Every row gives one point. Before rounding, the points of a table are all equally far from one centre. They may lie mostly on one side of it. Write the centre, to within rounding.
(in the rows, 128 means zero)

Points (6 x 2)
[[ 93 127]
 [ 89 153]
 [ 88 143]
 [ 99 170]
 [ 94 126]
 [ 93 128]]
Centre: [122 145]

Points (10 x 6)
[[170 116 141 100  83 121]
 [167 112 148 121  93 139]
 [178 115 154 116  92 126]
 [176 130 142 115  89 136]
 [175 114 135  98  95 105]
 [185 122 149 127  94 122]
 [160  96 143 101 113  88]
 [184 124 139 131  85  99]
 [184 119 135 122 113 116]
 [186 151 146 132  91 123]]
Centre: [132 144 152 122 107 102]

Points (18 x 12)
[[163 121 108 129 155 141  78 136 166 114 124 117]
 [158 104 174 132 174 133 113 144 196 116  97  98]
 [109  85 124 150 116 106  95 134 161  92 146 111]
 [124  80 135 134 168 118  94 120 112  87 157  94]
 [143 100 185 149 149 127  99 146 177 111 138  96]
 [102 120 120 142 117 151  94 148 179  82 130  82]
 [ 83 128 166 113 177 138  77 156 169  78 130 125]
 [118  96 140  95 142 154  67 144 169 109 122 132]
 [130 122 141 157 128 165 136 151 159  79 157 125]
 [117 109 139 103 159 157 104 169 181  78 145 105]
 [114  98 186 112 123 146 129 156 111 115 144 135]
 [124 110 148 150 137 129  73 125 189  83 113  88]
 [130  84 121 107 134 118  95 118 160  91 139 150]
 [153 145 172 138 131 152  95 162 156 108 112  86]
 [134 119 102 115 125 129  83 150 125  71 110  98]
 [135 108 178 131 134 171  76 148 141  91 118 100]
 [152 118 115 155 146 113 111 168 175  80 112 104]
 [138 108 107 120 115 139 103 128 177  88 136  88]]
Centre: [108 120 141 127 157 134 129 127 141 109 104 112]

Points (25 x 20)
[[ 89 165 125 119 179 145 161 131 119 149 148  87 132 133 136 119  80 154
   90 123]
 [ 80 158 140 149 150 159 163 130 120 115 173  97 115 146 128 103  54 134
   87 126]
 [ 90 151 126 136 166 155 129 151 103 123 164  94 125 124 118 129 113 154
   64 116]
 [ 95 162 120 100 159 127 153 114 133 134 139  88 140 157 115 124  75 139
   61 134]
 [ 96 165 118 126 134 166 133 134  81 118 170  86 172 112 129 111  64 152
  105 124]
 [ 78 170 135 120 151 145 137 137 100 112 164  87 144 121 118 122 104 198
  108 113]
 [ 71 182 120 112 152 158 156 112 132 123 129 113 125 113 129 107  99 150
   65 127]
 [ 89 164 129 139 150 151 154 146 109 130 143 116 165 108 127 146  52 159
   90 132]
 [ 79 174 129 104 169 174 162 124 101 139 152 101 116 127 124 136  93 129
  104 127]
 [104 162 126 113 158 164 158  95 115  98 168  66 146 115  95 136  61 162
  110 103]
 [115 164 127 123 139 140 168 136 116 150 169 117 134 116 122  86 104 154
   62 112]
 [ 72 164 116 139 155 146 144 128 111 141 175 115 143 120 137 125  68 139
   93 126]
 [ 70 153 137 133 139 151 170 119 113 135 166  98 120 171 133 130  72 166
   98 125]
 [ 79 150 130 113 122 163 129 101 113 128 167 103 119 121 132 154  94 143
   61 108]
 [ 95 132 149 122 146 163 161 114 117 160 134  83 132 104 117 116  61 146
   81 116]
 [100 145 118 140 157 169 189 124 128 122 159 116 159 114 134 135  78 146
   85  98]
 [102 175 163 141 126 147 141 113 131 123 156 108 170 144 120 128  53 168
   69 132]
 [106 167 112 138 165 151 155 120 107 133 116 125 153 115  94 125  70 148
   76 104]
 [ 79 147 134 144 161 142 122 145 131 119 152  83 134 130 133 113  58 150
   99 139]
 [ 82 149 141 132 152 133 127 120 119 138 117  89 120 137 133 131  89 143
   82 103]
 [ 84 176 146 127 163 151 150 118 134 122 148 113 152 117 105  74  89 169
   76 135]
 [ 93 155 146 145 165 109 156 117 130 132 162 122 174 134 124 110  93 167
   94 152]
 [ 98 176 112 121 170 137 166 129 117 115 157 112 122 112 119 118  93 177
   98  91]
 [ 85 145 160 141 146 137 160 109  98 131 161  98 169 127 159 130  90 161
  100 121]
 [ 95 170 135 123 180 146 149 127 112 126 174 107 153 103  96 111  91 148
   90 104]]
Centre: [121 144 133 125 129 151 150 112 116 108 147 111 133 127 111 122  95 151
 104 142]
